Rows are points. To make a cloud, some directions were put in groups of two or more. Within a group, all points are equally far from the middle, so they leave a hole (a ring in 2 directions, a hollow ball in 3). The other directions are filled evenly. Then the cloud was stretched, turned, moved and blurred a little. How many holes are there, and how many directions does each take, smallest first?

Cloud:
[[ 20 -38]
 [-66   1]
 [-38   5]
 [-22 -40]
 [  3  46]
 [-26 -23]
 [-29 -13]
 [ 12 -35]
 [-28  24]
 [ -1 -46]
 [ 28  10]
 [-38 -10]
 [ -4 -17]
 [-17 -26]]
Holes: 0

Cloud (28 x 4):
[[ 26 -18 -48   5]
 [ 18  36  -7 -22]
 [ 30 -14  34   7]
 [-35  21 -46  -9]
 [ 36  10 -28 -32]
 [-30   8 -12 -28]
 [  3 -43   9 -36]
 [ -6 -26 -54 -33]
 [ 22  -2 -34  29]
 [ 22 -30 -20 -53]
 [-27  21   1  63]
 [ 19 -41  -7  30]
 [-31  30 -28  55]
 [ 27 -16 -52 -10]
 [  8  17  39  19]
 [ 29 -17  31  14]
 [-23 -30  14 -17]
 [ 21 -37  -3 -49]
 [-27 -17   8 -25]
 [-20  43 -36  -2]
 [  2  33  21  -8]
 [ -2  18  -4  58]
 [  1  39   7 -15]
 [ 37 -14  24 -24]
 [ 19 -28 -56 -25]
 [-13 -21 -48 -38]
 [ 33   2 -46 -12]
 [ 23 -26  -3  37]]
Holes: 2 (2, 2)

Cloud, 51 rows:
[[ 20 -47  19  36  49  13]
 [ 32 -40  19  46  31 -18]
 [ 31  -9  11  39 -34  41]
 [ 28 -13 -12  -1  -7  50]
 [ 24  16  29   7 -21  56]
 [ 29  10  24  12 -23  55]
 [-35  33   2 -11  40   3]
 [-16  -2 -27  19  32 -40]
 [ 33 -29 -35 -21 -10 -44]
 [-30  38  13  15 -43  17]
 [-32  32 -29 -24 -12   9]
 [ 20   5  37  37 -11  55]
 [ 46 -43  20 -27  -1  24]
 [ -2  -5  37 -13   2 -32]
 [ 49  10   6  18   2  -4]
 [ 40  22  13  -9  10  20]
 [-49   8   9   7   8  37]
 [-15  44  37   2  -7  12]
 [ 24 -20 -24  11 -62  19]
 [ 29   3  -5   0  59   3]
 [-16  -3 -31   6  29 -41]
 [  3 -30  32  -9  71  -2]
 [  8 -35 -46  -5 -36   9]
 [ 38  21  -7  21 -23  27]
 [ -3  21  -8  55 -39  17]
 [ 19 -37  26  51  23  27]
 [ 17 -52  -8  36  36  -8]
 [ 33 -34  -5   4 -25 -41]
 [ 47   2 -20  -4  13  -7]
 [ 36 -10  17  25 -30  47]
 [-16 -32  32 -10  50   2]
 [ -9  22 -10  71   0  19]
 [-14  22 -28  53  21  -3]
 [-13  36 -12 -22 -44   0]
 [ 22 -32  17 -25  65  -3]
 [-13  36  38  36  54  32]
 [  4  -2  31 -25 -35  43]
 [ 28 -54 -15  13  34   3]
 [ 13  37  37   0  -6  38]
 [ -3 -29   3 -53 -26  10]
 [ 49 -33 -19  -9 -15 -37]
 [-34 -19  35  11   7  14]
 [ 11 -17  28 -40 -11 -28]
 [ 33  15  14  20 -24  49]
 [-13  29  -7  52 -10 -12]
 [ -3 -33 -38 -25 -47   1]
 [ 11  28   8 -24   1  45]
 [ 29 -52 -35 -22 -27 -27]
 [ 18   9 -37  10 -52  20]
 [-24  31  -3  42  -2 -19]
 [  1  -4  -7  50  23  47]]
Holes: 3 (2, 2, 2)

Cloud:
[[ 35 -30 -16   3 -13  15 -17  20]
 [-38 -11 -21 -21  36  16  25   2]
 [-25 -14  31 -31 -25 -51   3  42]
 [  9 -27 -10  21 -30  28  33 -11]
 [ 25  -1 -30  26 -24  -9 -31 -73]
 [ 13 -13  45  53 -35 -14  12 -12]
 [-33   2 -53 -21  20 -17   2 -16]
 [ -2 -20 -28  13  16   9 -44 -18]
 [ -1 -15 -10  -9  -4 -20  36  -3]
 [ -2 -21  31 -13 -52  17 -38 -21]
 [ 17 -39  -1   5  -1 -44  14 -23]
 [ 15  17 -29  35  42  -6   4 -21]
 [  8 -30  19 -28 -40  23 -19  13]
 [ -7  40 -13  -8 -27  54  11 -10]
 [ 51   8  -4  12 -16   8 -42   7]
 [-40  40   7  11 -28  54   1 -30]
 [-14 -21   3   1 -46  18 -13  15]
 [ -5 -11 -37  20   0 -31 -34  -7]
 [ 25 -41  19  -7 -13  -8  21 -24]
 [  7  26  -8  -9  -3   2 -10  50]
 [  5 -18  26  53  19  -2 -19 -41]
 [  2 -14  38 -19  30  13  61  10]
 [-19 -26  17  -2  44  10  53 -11]
 [ -6  28  -5 -15  -2  26  19  71]
 [ 18  -8  15  65  10 -24 -19 -27]
 [  8   7   5  -1  61 -25 -14 -19]
 [-32  -5  30 -51 -31 -30   1  36]
 [-28 -20  37 -28  12   3  54  29]
 [ 21   7   5 -23 -39  30  -7 -50]
 [-13  -8 -18 -16  15 -11  53   1]
 [ 20 -14 -23  15 -41 -11  -6  62]
 [ 58 -20  14  -2 -30  11 -14 -27]
 [ 39  -5  21 -19  36   3   0  10]
 [ -7   1  -6  38  22  23   8 -20]
 [  8 -30 -22  11   4  -2  19 -46]
 [-13  27 -25  -4 -48   9 -56  -5]
 [-10   9  -9  14 -58 -47  -2  17]
 [ 22 -34 -42  -6 -12  14   7 -46]
 [ 21 -28 -13  34   4 -25 -18  13]
 [ 26 -23  21 -41  53  -1   5  11]
 [ -2   3 -16  10  46 -10  -5   2]
 [-27   0 -23  16  25  26 -18 -22]
 [ 21 -19 -12 -36  14 -17  29 -29]
 [ 11  -2 -10  16  19  32 -26 -51]
 [-34  14 -52  -6  15 -40 -25  -1]
 [  9 -33  25 -26  43  -3  36  21]
 [ 15  -6 -17  -7 -15   1 -23 -95]
 [-40  12 -14  30 -24  20 -18  14]
 [ -9 -20  -5  19 -41   1  19  15]
 [-43   2  16 -41  -8   0  -7 -32]
 [ 24  15  -4  19 -32 -33 -32 -68]
 [ -2 -30  11  22 -58 -46 -18   4]
 [ 15  41  28  22 -15 -33  30 -35]
 [-21 -18 -15  -6 -22  11 -63 -14]
 [ 10   4  48  31  -1  -9   8  39]
 [ -1 -33  56  48  -8 -24  15 -23]
 [ -9  39  -2  30 -48  19   1  -6]
 [-30  23 -31 -19 -60  -2 -26 -16]
 [ 18  61 -46  25 -19  44 -22  48]
 [-34  -2   6  19 -47 -28 -33 -21]
 [ 51  11   6  11   9  36   1  -6]
 [-25  19  -5 -17 -57  14 -51 -44]
 [ 14  20  33   5  26 -19 -51   5]
 [-21  -3  15  -6 -43  11 -68 -26]
 [ -9  -3  17   2  37  22 -16 -42]
 [-23  12  -5  20 -21  26 -29  -1]
 [ 20  -3 -29  10 -25  46  52  44]
 [-18  -2  -5 -26 -51  11  34 -14]
 [-20  -1   6  20  27 -23 -25   0]
 [  2  -6 -13  -4  33  23  78 -17]
 [ -2  31 -47  18 -20 -24 -21   9]
 [ 31  52   9  24 -32   5  19  33]
 [-27 -24   0   8  30  -4 -25 -34]
 [-11  17 -16  29 -45 -46  10 -20]
 [ 12 -49  14   0  43 -11  18 -15]
 [-32   3  34  -5  -6   2  43  66]
 [-24  15 -10 -20  21  38  40  10]
 [-25  -1 -42 -18  28  -6  25 -49]
 [ 32  16  -2 -16  10 -34  -4 -32]
 [  2   7  42  47 -13 -25 -16 -29]
 [-12  -9 -20 -31  -1  28 -51  40]
 [-32 -19 -19  13  13 -27  32  22]
 [-15  21  63   9  44   1  24 -21]
 [ 19  27  -3  13 -21  55  -9  14]
 [-33 -26 -24  -1 -13 -19  33   6]
 [ 34   4  36  18 -36   0 -34  30]
 [ 24 -15  -9  34 -26 -24  -4  -4]]
Holes: 0

Cloud, 87 rows:
[[ 15  15  13 -36 -23 -31  28 -51   4]
 [-14 -13 -49  11  33 -18  14 -60   7]
 [ -4   5   3  -2 -31  11   3 -56  21]
 [-24  34 -26  37  56 -17  31 -14   5]
 [ 33   1  11 -18  38  -6   0 -15  36]
 [-17  61  26  12   2 -42   6  -7 -22]
 [-32  35 -11  -4 -32  33 -14  11  25]
 [ 23  66  50  29  -8   1   0 -21   9]
 [-22  22 -18  25  16 -17 -50  50 -30]
 [ -9  23  21 -59 -18 -44 -12 -31  30]
 [ 16  -4   6  21  36 -15  32 -10 -51]
 [ 28  30  -8 -19 -15  -5 -33   7  -3]
 [-38 -11 -27  23  -2 -37 -51  28 -48]
 [  9  -9  -4  33  41 -11  15  -5 -41]
 [-20  -7  19  20  46   3 -68 -30   2]
 [-36  30   4   5  36  39 -17 -28   4]
 [-24 -28 -50  11  36  20 -31  -2 -18]
 [-19  -3  16  30  27  18  13  -3  15]
 [  1 -13  48 -14  30 -16 -24  18 -28]
 [ -2  23 -34  21   3  44   2  -1   4]
 [ 24  44 -16 -32 -11 -42   5  -7   3]
 [ 10 -34 -30  29   6  17   6 -22  12]
 [-19 -25 -27  24 -18  11 -40  45 -39]
 [  1  33  12 -70 -17 -14  20 -26  34]
 [-22  30   9 -22  -9   3   0 -59  31]
 [-64   0  19  13  26 -15 -37  18  36]
 [ 32  10 -11 -34  39 -14  65 -25  -1]
 [ 35   2 -14  46  27 -35  -9 -32 -20]
 [  1  48  24 -28   4 -36  -5 -39   2]
 [-23  40 -18  26 -23 -19 -16 -67   2]
 [-22   8  -7  69 -16  -7   2  39   7]
 [ 11  18 -13  43 -36 -16 -38  20  44]
 [-82  20  -6  44 -32 -11 -40 -20   3]
 [-37 -19  28   8  18  30 -22 -10  -1]
 [-68  11  26 -26 -29 -13  -4  -5 -15]
 [  2 -62  -1  16 -27 -50   2  23 -31]
 [-24  16 -33  -1 -26 -12 -10 -38  70]
 [ 19  48 -21 -17  29 -61  -3  -3  11]
 [-21  21  -4  30  13 -68 -27 -38  -6]
 [ -9  60  58  10 -35 -23 -10 -18 -13]
 [-35  71  -1   1  16 -32   1 -48   6]
 [ 45 -18  16  -5 -16 -23  -6  32  21]
 [ 18  34 -24  30  44 -43 -23 -11 -11]
 [-13   7 -28  57  26  18  16 -24   5]
 [-12 -18   5  17   7  28 -20 -50 -14]
 [ 11  12 -19  64  28   7 -36   4   3]
 [-58 -12  40 -12 -42   6 -16  25 -33]
 [-14  39  -4  33 -59  -9  23 -41  21]
 [ -8 -13 -12 -18 -27  27 -20   6   7]
 [-48   8   0  52 -14  11  32 -18   5]
 [-16  30  65  10 -42 -22 -31   4  38]
 [-45 -29 -32  25 -31  10 -71  -9   5]
 [  4  -6 -22  15  10   4 -30  46  12]
 [ -6  41  28  29  30 -28  42  19 -11]
 [-14  55  16  -6  35   7  14 -48 -11]
 [-45  34   1 -38 -13 -37  12   1  38]
 [ 14   4  27 -30 -30 -24 -25 -46  17]
 [ 15  44  16  21  25 -22 -17 -43   9]
 [-34  28  33   2 -31 -37  -7  18  26]
 [-26  39  17  17 -33   0 -19 -68 -33]
 [ 10  17   1   9   8  44 -21  -4 -47]
 [-16  76  39  -4 -23 -20  42 -19 -24]
 [-49   2 -24  48  -4 -30   8  -2 -15]
 [  1  34  24 -20  39 -47 -14  29  28]
 [-27  20 -16   2  -5 -22  61  14 -19]
 [ 24   7  -2  -8  30 -72  54  -8   8]
 [ -2  42   8 -32   9 -68  18  -7  29]
 [-14 -19  21  50  19 -41 -12 -17 -46]
 [  9   9 -14 -22 -23 -59  62  10  -5]
 [ -4  18   1  25  24  24  -3  50 -16]
 [ 40  -1 -61   2  28 -11  19 -41  37]
 [ 62  -8  -4  47  20 -47  47 -12  18]
 [  5   1  50 -14   6 -42 -29  -8 -40]
 [-29 -15 -37 -32  12  20 -21 -23  -3]
 [-25 -23   1 -24 -11  -8  19 -63   4]
 [ 24 -26 -22  10 -43  32  -2 -27 -43]
 [-17   6   3  49   3  17  45 -36   1]
 [ 28  38 -40 -19  33 -34  -7 -27 -23]
 [ 28 -24 -54 -20  20   6 -44  -8  -4]
 [-44  41  16  22  27 -33  -8  26 -17]
 [-28  -1  34  -3 -69 -18   1  -6  22]
 [-30  -3   0   9 -29  22 -51 -34  35]
 [ 25  19  16  -3  15  -2 -16 -38  15]
 [ -4   4 -30 -27 -13 -47 -13 -52  -7]
 [-29  23  33  17  20 -15  57 -19 -25]
 [-74  14  45  35   4   4   8  -1  14]
 [-33 -24  35   7 -16 -55  16 -16 -33]]
Holes: 1 (4)

Cloud:
[[-23  12  19  -8  -9  50  36  12  48]
 [-43 -23  40 -40 -46   3   4  35  -5]
 [ 29 -38 -40  28  -3  19  -4 -10   1]
 [ 36  -5 -15 -15 -45 -17 -37  23  18]
 [-47  -4   2  10  40  20  14 -11  49]
 [ -6  34 -76  25  -2   2  -2 -22  23]
 [ 28  22 -28 -50  17  21 -64   1  12]
 [ 47  -6   8  11 -29 -32  14  22  25]
 [ 92  20 -15  -6   4   9 -12  -9  33]
 [-29   9   8  25  16  42  24 -43   2]
 [-10  15  41  -1 -26  10  28   9  25]
 [ 28  15 -37  16  48 -13  -3  26  -9]
 [-21  37 -18   9 -58  -7  22 -29   5]
 [ 25 -10 -27 -31  50   6 -63 -31   3]
 [-78 -26 -34  26 -29   1  -4  14  -4]
 [-48  22 -47  11 -15  70   9 -20  41]
 [-29  17  18  29  -6  -8 -14  10  27]
 [-36 -19  29  19  45  18  28   2  20]
 [ 55 -32 -57  16   7  46 -44   6 -11]
 [ 39  37  38 -20 -13  15  26 -19 -18]
 [  8 -50 -18  22  -3 -21  49  -1 -22]
 [  2  54  13  25  -6  15  44 -40   5]
 [-10   3 -28 -13 -16  35 -59  -6  -2]
 [-24  20  31  18 -27  52 -17   6  51]
 [  3  57  11  22  -9  37   7 -19 -10]
 [ 45  43 -65  17 -10   0 -25 -40  14]
 [ -1  27 -36 -16   8  21  -9  13  -2]
 [-61  19 -72  25 -26  38  21  -3  17]
 [-19 -34   4  -6  32 -21  18  -9 -11]
 [-47  17 -10  -8  -2  17 -27  26   8]
 [  8  10 -17  68   6 -17  31 -46  20]
 [ 49   0 -40  19 -29 -30  11  12 -12]
 [-52   7  36  65  -7 -22  27  13  -1]
 [ 65 -51 -47   1  -5  27 -46 -40 -15]
 [ -9  52  12   6  10 -25  26 -12 -16]
 [-13  18 -63   6 -48  -3  30 -13  26]
 [ 77 -22  -8  -9 -14  12  -6  -9  -8]
 [-44  -2 -33   1  21  29  39  13 -23]
 [ 26  23 -68 -10 -19  32  16 -39  19]
 [-21 -16  11  26  12 -18   5  20 -24]
 [ 16  27 -56  31  -3  10   6 -61   6]
 [-42  35  17  14 -11  31  73  -1  30]
 [-16  15   4  -6  30 -22  35  29  -1]
 [-49  39 -43  38 -13  -2  31 -27  22]
 [-29  13 -48  66 -55  -7  30  -9  26]
 [-22  33 -53  17 -50   6  54 -33  -7]
 [ 66  29 -22  14   0   8  -3   9  17]
 [-16  17 -28   4 -72  -2  36 -18 -40]
 [-29   4  -1 -18   5  19  -9  47  50]
 [-30  20 -19  20  26 -16  26  25  17]
 [-32   5 -14 -12   8   1 -49  21  13]
 [ 43  41 -37 -10  18 -34 -18   5   1]
 [ 10   3  -2  -4  34  14 -29 -13  44]
 [ 39 -49 -11  22  -6 -13  -5  26 -12]
 [ 32  34 -13  23 -24   0  24  31  27]
 [-48   2 -67  18  15  -3  -9  30  24]
 [-55 -10  51  16   8  10  31  24 -19]
 [ 45 -39  25 -41  10  12  12  22  34]
 [  2 -13  26 -12  63  -9 -11  23  22]
 [ -6  17 -13 -33   0  50  -5 -13  14]
 [ -5   0  26 -11  19  16 -18   6  -9]
 [ 27  30 -67  17 -20  -4 -16  -8  24]
 [ -5 -27 -31  47  13 -24   6  -4  -8]
 [ 14 -11 -16  57   3 -31  32   6   8]
 [-32  39  12  40 -56   2  18  47   9]
 [ 21 -20 -28  17  10 -18  38  23  21]
 [  7   5 -17  17  -3  71  24 -33   3]
 [ -9   8  12 -19 -50  13  13 -43   2]
 [  4  44 -11  12  -8  -6  55 -13  49]
 [ 50   8 -21 -30   5  25  12 -17  23]
 [ 55 -19 -29 -27  -8 -16  -7 -50  -3]
 [-30   4 -46   1  36  17  12 -29   8]
 [ -1  20  25  23  37 -24  60 -14  25]
 [-20   2 -22 -40  -7  19 -29  53   1]
 [ 32 -17  -6  10  39  14  -5 -14  15]
 [  2 -33 -44  35  16  35  11  33   1]
 [ 58 -29 -11  -5  34  32 -23 -13  36]
 [ 76  -1  -8  -5   5 -21 -31 -12  12]
 [ 58   4 -35  58  -2 -33  -4 -31 -36]
 [-38  25 -12 -13  26  33 -38  46  -3]
 [ -7  16  18   1 -23  29 -13   3  28]
 [  3 -31 -69  27   8   6   1 -13  32]
 [ -7  51  24 -19   1  20  23  -6 -11]
 [ 67  26 -31  15  -9  26  -6 -20  21]
 [ -3   2 -69 -13 -19  57  -5 -33  11]
 [-31   8 -13  18  31  69  30 -30  15]
 [  4 -16  -2 -51  47 -34 -35  14  -5]
 [-11  30  69  -3   7 -17  16  -8 -30]
 [-32  29  15 -27   3 -22   5  19  10]
 [-20 -28 -30   8   0  21   8  -6 -30]
 [-37  46  38  20  12  14  53   0  36]
 [ 74  25 -51 -26 -29   7 -36 -24  12]]
Holes: 0

Cloud, 91 rows:
[[-16 -31 -45  -4  18  18  28  26  -1]
 [ 13 -40  -6  29 -22   2  -1  23  34]
 [ 13  25  49   9 -25   0  -1 -54  11]
 [-33  -3  39 -11  29 -33  -9  44  21]
 [-32 -20  10 -51   3  11   0 -34  19]
 [  1 -16  26  14  63 -10  43 -15 -12]
 [ -1 -30  16  22  41 -30 -14  31   6]
 [-14  -8  21 -15  23 -33   4 -45  56]
 [ -5   5  28 -47  32 -36 -19  33  31]
 [  3 -45 -14   5  31 -50 -27 -28  34]
 [-54 -43  14 -14  31   0   9 -43  25]
 [  3  21  27  33  22 -25  25 -26 -13]
 [  2 -17  18 -65  17   4 -17 -36  25]
 [-10  -8  26  15   6 -52  -6  28  42]
 [-39  12   7 -12   4 -25 -42 -11  24]
 [-47   1 -32   6  52   3  33 -36  -1]
 [ 20 -35  30   7   4 -33  22 -37  32]
 [ 43  -6  22 -23  -5  20   3   0  -1]
 [-18   3  33 -50  47 -20 -42  -5  53]
 [-35  22  30 -43  20 -12 -18   7  58]
 [ 26 -10  14 -19  46 -11  13 -47  34]
 [ -5  14   7  24  -1 -44  19 -31  52]
 [  9 -51   7  21 -15  -5  19   2   6]
 [-66  -5  -3  33   4 -43 -23 -40 -28]
 [-48  12  34  11 -39  10  -2  15  -9]
 [ -2   6  33  47 -13 -42   7 -27 -18]
 [ 23   8   0 -30  27 -15   3  41  29]
 [-62 -57 -25  -4  62 -22  16   9  20]
 [ -5 -35  -5  -7  51   6 -13 -56 -31]
 [-12 -36  28  42 -19   3  21 -17 -15]
 [-46 -31  16  15  35  24  16 -34 -25]
 [-34  21  35 -34 -32   4   7 -15 -17]
 [-42 -11 -31   0 -22  10  16 -46 -10]
 [-10 -51  29  14  19  10  19 -15 -16]
 [ 14 -38 -14  13 -10  40  20  -1  30]
 [ -3  12  -4  41  37  -5  48 -12   1]
 [-28 -39  -9  16 -12  40  16 -39  35]
 [-15  12  35   2  50 -60  -9  14 -15]
 [-63   2  -3  20  15 -57 -25 -19  17]
 [-18   1 -28  50 -10  21  37 -26 -36]
 [ -6 -31 -25  11  62 -33 -15 -20  38]
 [ 14 -26  -4  -5   1  10  15  25 -10]
 [-48   8  12   6  15 -52  17 -42  24]
 [-39  19  58  15 -46  23 -25  -8  44]
 [ -1 -17 -27  28   6  33  23 -57  27]
 [ 46  -3  16 -20  16  14 -26   3  12]
 [-14 -17 -14  -4  -7   8  19  52  40]
 [-78  12  -9 -10  30 -13   9   4  28]
 [-12 -22  49 -20   2   7  -1   8 -21]
 [-10 -11 -24  53  37  -3  20 -31  41]
 [-62  32  18 -22 -29  -8  -8  -1 -25]
 [-42 -65  20 -15   5 -15 -18  -6  60]
 [-20 -42 -32  45  43 -24  -4   8  30]
 [ 35 -45  17  -3  20  18  13  -6  28]
 [-37 -28 -10  -1 -23  -2 -43 -25  17]
 [-47 -10 -19 -12  19  29  38   6  32]
 [-56 -44 -12  29  42 -16 -23  -4  41]
 [-30 -39  29 -39   7 -25 -21  12  57]
 [-57 -17  10  15 -12  -4  42  -8  31]
 [ -7 -13   6 -12  30 -52 -23 -12  52]
 [-22 -46  -8 -11  33  -8 -49 -28  33]
 [-35   1 -18  24  43 -24 -16 -26  35]
 [-40  31  21  29 -11  -4  39  24   5]
 [-64 -16 -23  -5   2  -9  29 -39  -6]
 [-15 -41 -11  34  41  22   9 -42  54]
 [ 48 -15   5  -2 -27   4 -11  -6  36]
 [  8 -19  42 -15 -42  -6   3 -40  31]
 [ 26  19  11   7   9  30 -35 -33  -4]
 [-63 -23  13  51   8   6   3 -57  -2]
 [-66  17  11  22   6  21  13   5 -19]
 [-50  13 -22   6  43  13  15 -26  26]
 [ 15   3   3  -8  10 -35 -10  27  28]
 [-45 -23  44 -45  60 -20  -1  -5  50]
 [  7 -18  18  31 -16  19  40 -19   6]
 [-44  24 -12  -5  42  -1  -5 -24  33]
 [-56 -18   5  50   8   9  28 -27 -20]
 [ 12 -45  17  42  46 -17  33 -37  18]
 [-57 -64 -15  21  35 -25   3   7  43]
 [-38 -38   0 -14  46 -13   2 -66  -8]
 [-47 -18  57  -7  18  -6  16 -28   5]
 [-56 -46  12  11  23 -10 -16 -17  71]
 [-63 -29  17  19   1 -16 -48 -26   2]
 [-36 -20  33 -40   6 -36  -8 -21 -30]
 [-64  21 -10  15  30   8 -10 -10   4]
 [-33 -48   4 -39  24  29  -3   1  16]
 [-13 -48  48   7  18 -27  25 -21  41]
 [  4   3  38 -48  36 -14 -23  -8  73]
 [-27 -69  20  13 -14 -28 -11  19  25]
 [ -4 -55  39  -9 -17 -25  -7   0  18]
 [-58  -7 -39 -47   9  -1  15  18  26]
 [ -8 -36 -31  11  46   6   8 -39  39]]
Holes: 2 (3, 3)
